Every row gives one point. The window is the flat piece filled in between its corners: a triangle in 3 columns, a solid with four corners in 4, and so on. A path goes straight from each point to the next, and from the last back to the first. List the points from which the path goes on through the window.

Window (4 x 4):
[[ 0.45  0.12 -0.30  0.12]
 [ 0.73  0.44 -0.14  0.08]
 [ 0.20 -0.34  0.22  0.08]
 [-0.20 -0.07  0.33  0.01]]
Path:
(1): [ 0.49  0.37 -0.03  0.52]
(2): [0.49 0.22 0.00 0.48]
(3): [ 0.47  0.19 -0.07 -0.26]
(4): [ 0.66  0.11 -0.23 -0.03]
(5): [ 0.61  0.19 -0.20  0.45]
(6): [ 0.17 -0.05  0.06  0.38]
(7): [ 0.19 -0.14 -0.04 -0.08]
(8): [ 0.61  0.30 -0.09 -0.13]
Through the window after points: 2, 8

Window (6 x 6):
[[-0.50 -0.37  0.22 -0.08 -0.35 -0.34]
 [-0.08 -0.27 -0.52  0.73  0.41  0.01]
 [-0.01 -0.66 -0.09 -0.27 -0.22 -0.25]
 [ 0.06  0.38  0.69  0.26 -0.54  0.09]
 [-0.09 -0.04  0.61 -0.53  0.34 -0.09]
 [-0.03  0.06 -0.16 -0.09 -0.33 -0.10]]
Path:
(1): [-0.56 -0.35  0.18 -0.11 -0.33  0.25]
(2): [-0.18 -0.19  0.30 -0.09 -0.14 -0.61]
(3): [-0.07 -0.28  0.24  0.11 -0.17 -0.77]
(4): [-0.39 -0.38  0.25 -0.11 -0.33  0.31]
(5): [-0.21 -0.35 -0.08  0.01 -0.05  0.25]
(6): [ 0.08 -0.05 -0.03  0.19  0.05 -0.44]
(7): [ 0.00  0.15  0.20  0.27 -0.16 -0.35]
(8): [-0.31  0.01  0.10  0.12 -0.23  0.37]
(9): [-0.35 -0.04  0.26  0.01 -0.28  0.58]
(10): [ 0.04  0.25  0.33  0.14 -0.07 -0.64]
(11): [ 0.16 -0.20  0.21 -0.27 -0.18 -0.83]
(12): [-0.19 -0.48  0.18 -0.44 -0.45  0.31]
Through the window after points: 1, 5

Window (8 x 8):
[[ 0.59  0.00 -0.24  0.73 -0.19 -0.12  0.04 -0.18]
 [ 0.33  0.43  0.35  0.18 -0.07  0.37 -0.16 -0.15]
 [-0.14  0.26 -0.43 -0.29  0.37 -0.24  0.42 -0.07]
 [-0.39 -0.65 -0.50 -0.17  0.35  0.28 -0.31 -0.06]
 [-0.81 -0.63 -0.05 -0.12  0.46  0.17  0.24  0.00]
 [ 0.60  0.16 -0.11  0.33 -0.79  0.17  0.12 -0.32]
 [ 0.11  0.60 -0.01  0.53 -0.53  0.01 -0.23 -0.34]
 [-0.21 -0.71  0.62 -0.12 -0.10 -0.02 -0.78 -0.39]]
Path:
(1): [ 0.03  0.04 -0.04  0.04  0.21  0.20 -0.05 -0.48]
(2): [ 0.08 -0.21  0.00  0.19  0.06  0.18  0.15 -0.67]
(3): [ 0.16 -0.29 -0.17 -0.06 -0.21 -0.02 -0.10  0.37]
(4): [-0.20 -0.47 -0.23 -0.06  0.10  0.13 -0.29  0.23]
(5): [-0.31 -0.46 -0.49 -0.08  0.29  0.32 -0.15 -0.51]
(6): [-0.10 -0.27 -0.11  0.02  0.38  0.37  0.09 -0.85]
(7): [-0.46 -0.39 -0.15 -0.01  0.00  0.01 -0.15  0.59]
(8): [ 0.29 -0.07  0.02  0.57 -0.48  0.08 -0.28 -0.06]
(9): [ 0.21  0.01  0.06  0.45 -0.23  0.34 -0.10 -0.73]
(10): [ 0.19  0.21 -0.30  0.24 -0.03  0.09  0.06 -0.91]
(11): [ 0.42  0.17 -0.04  0.31 -0.47 -0.04 -0.13  0.30]
(12): [ 0.19  0.23  0.11  0.13 -0.36  0.18 -0.28  0.32]
(13): [ 0.13  0.23  0.07  0.25 -0.07  0.22 -0.10 -0.40]
(14): [ 0.25  0.11  0.21  0.37 -0.17  0.02 -0.17 -0.55]
(15): [ 0.16  0.03  0.26  0.22 -0.50 -0.01 -0.29  0.04]
(16): [ 0.01  0.04 -0.01  0.10 -0.18  0.11 -0.07  0.49]
Through the window after points: 4, 6, 12, 16

Window (9 x 9):
[[ 0.53 -0.33  0.30 -0.79 -0.16  0.06 -0.30 -0.80 -0.09]
 [ 0.22 -0.21  0.19  0.50 -0.08  0.08  0.87  0.77  0.48]
 [-0.11  0.47  0.17 -0.14  0.15 -0.58 -0.16 -0.43 -0.17]
 [-0.18  0.09 -0.82 -0.07 -0.05 -0.06  0.38 -0.24 -0.12]
 [ 0.09  0.58 -0.47  0.41 -0.14 -0.34  0.45  0.29 -0.74]
 [ 0.08  0.06 -0.21 -0.04  0.25  0.48  0.32 -0.37 -0.14]
 [-0.18 -0.32  0.09  0.43  0.47 -0.12  0.05  0.89  0.05]
 [ 0.30 -0.53  0.03  0.40  0.19 -0.02 -0.23 -0.50 -0.13]
 [ 0.09  0.14  0.24  0.06 -0.27  0.03 -0.37 -0.05  0.10]]
Path:
(1): [-0.21 -0.31  0.14  0.02 -0.06 -0.04  0.11 -0.14 -0.19]
(2): [ 0.34 -0.11  0.08  0.12  0.27 -0.12 -0.17 -0.26  0.24]
(3): [ 0.57  0.31 -0.59  0.02  0.25  0.01  0.10  0.03  0.01]
(4): [ 0.10 -0.06  0.23 -0.02 -0.21 -0.09  0.09 -0.29 -0.12]
(5): [-0.22 -0.15 -0.11  0.29 -0.07 -0.10  0.17  0.05 -0.33]
(6): [ 0.70  0.55 -0.19 -0.01  0.05 -0.55  0.22  0.32  0.26]
(7): [ 0.32  0.10 -0.23  0.29  0.11 -0.15  0.26  0.09 -0.07]
(8): [-0.38 -0.06  0.47  0.26 -0.42 -0.01  0.54  0.43 -0.15]
(9): [-0.07 -0.51  0.71  0.09 -0.19  0.07 -0.03  0.18 -0.28]
(10): [ 0.50  0.45 -0.24  0.16  0.39 -0.08 -0.40 -0.08  0.36]
(11): [ 0.45 -0.09 -0.04 -0.02  0.06  0.09 -0.15 -0.31 -0.01]
(12): [-0.37 -0.44  0.35 -0.41 -0.09  0.06  0.22 -0.69 -0.37]
Through the window after points: 7, 11

Window (11 x 11):
[[-0.57  0.24  0.39  0.13 -0.46  0.25 -0.41  0.14 -0.02  0.22 -0.23]
 [-0.14  0.01  0.42  0.45 -0.29  0.07  0.21  0.06  0.32  0.23  0.27]
 [-0.64 -0.02  0.28 -0.07 -0.40 -0.54  0.24 -0.39 -0.48  0.01 -0.17]
 [-0.12 -0.10  0.52 -0.39  0.12  0.47 -0.41 -0.02  0.08 -0.09  0.08]
 [-0.12  0.39  0.29  0.39  0.01 -0.30 -0.20 -0.12 -0.12 -0.37 -0.11]
 [ 0.07 -0.01 -0.03  0.65 -0.75  0.19 -0.10 -1.12 -0.18  0.71 -0.22]
 [-0.12 -0.02  0.38  0.37  0.14 -0.24  0.00  0.29 -0.47  0.05 -0.28]
 [ 0.03  0.40  0.50  0.07 -0.54  0.55  0.08 -0.11 -0.23 -0.04 -0.29]
 [-0.29  0.19 -0.56  0.00 -0.29 -0.32  0.08 -0.09 -0.09  0.55 -0.05]
 [-0.78 -0.10 -1.06  0.14  0.86  0.25 -0.27  0.23 -0.53 -0.04  1.01]
 [-0.47  0.44  0.82 -0.04 -0.04 -0.06  0.26 -0.32  0.11  0.45 -0.29]]
Path:
(1): [-0.26  0.19  0.19  0.11 -0.25  0.02 -0.11 -0.25 -0.15  0.26  0.34]
(2): [-0.38 -0.01  0.00  0.21 -0.04  0.42  0.09 -0.39  0.23  0.11 -0.53]
(3): [-0.68  0.02 -0.27  0.15  0.33  0.02 -0.16 -0.33  0.27  0.08 -0.24]
(4): [-0.24 -0.01  0.13  0.08 -0.05 -0.01 -0.15  0.01 -0.31  0.27  0.37]
(5): [-0.24  0.15  0.27  0.08 -0.33  0.09 -0.35 -0.08 -0.07  0.28  0.19]
(6): [-0.29  0.00  0.06  0.05 -0.03  0.26 -0.04 -0.26 -0.10  0.10 -0.23]
(7): [-0.56  0.21  0.11  0.29 -0.05 -0.15  0.34 -0.27  0.41 -0.05 -0.58]
(8): [ 0.02  0.16  0.79  0.00 -0.79 -0.05 -0.23 -0.37 -0.56  0.38 -0.06]
(9): [-0.14  0.16  0.18  0.07  0.06 -0.19 -0.04  0.21 -0.55  0.11  0.18]
(10): [-0.60 -0.22  0.13  0.55  0.07  0.01 -0.01 -0.15 -0.02  0.01 -0.51]
(11): [-0.89 -0.15  0.31  0.62 -0.18  0.20  0.30 -0.14  0.02  0.03 -0.47]
(12): [ 0.32  0.36 -0.07 -0.23 -0.21 -0.37 -0.16 -0.09 -0.24  0.48  0.34]
(13): [-0.19  0.16  0.22 -0.07 -0.06  0.04 -0.21 -0.12 -0.40  0.41  0.33]
(14): [-0.28 -0.08  0.19 -0.11  0.06  0.31 -0.16 -0.05  0.26 -0.17 -0.21]
(15): [-0.74 -0.25  0.05  0.41 -0.06  0.28  0.08 -0.32  0.21 -0.16 -0.48]
(16): [-0.18  0.28  0.16 -0.02 -0.07 -0.25  0.10 -0.24 -0.37  0.26  0.22]
Through the window after points: 5, 9, 11, 13
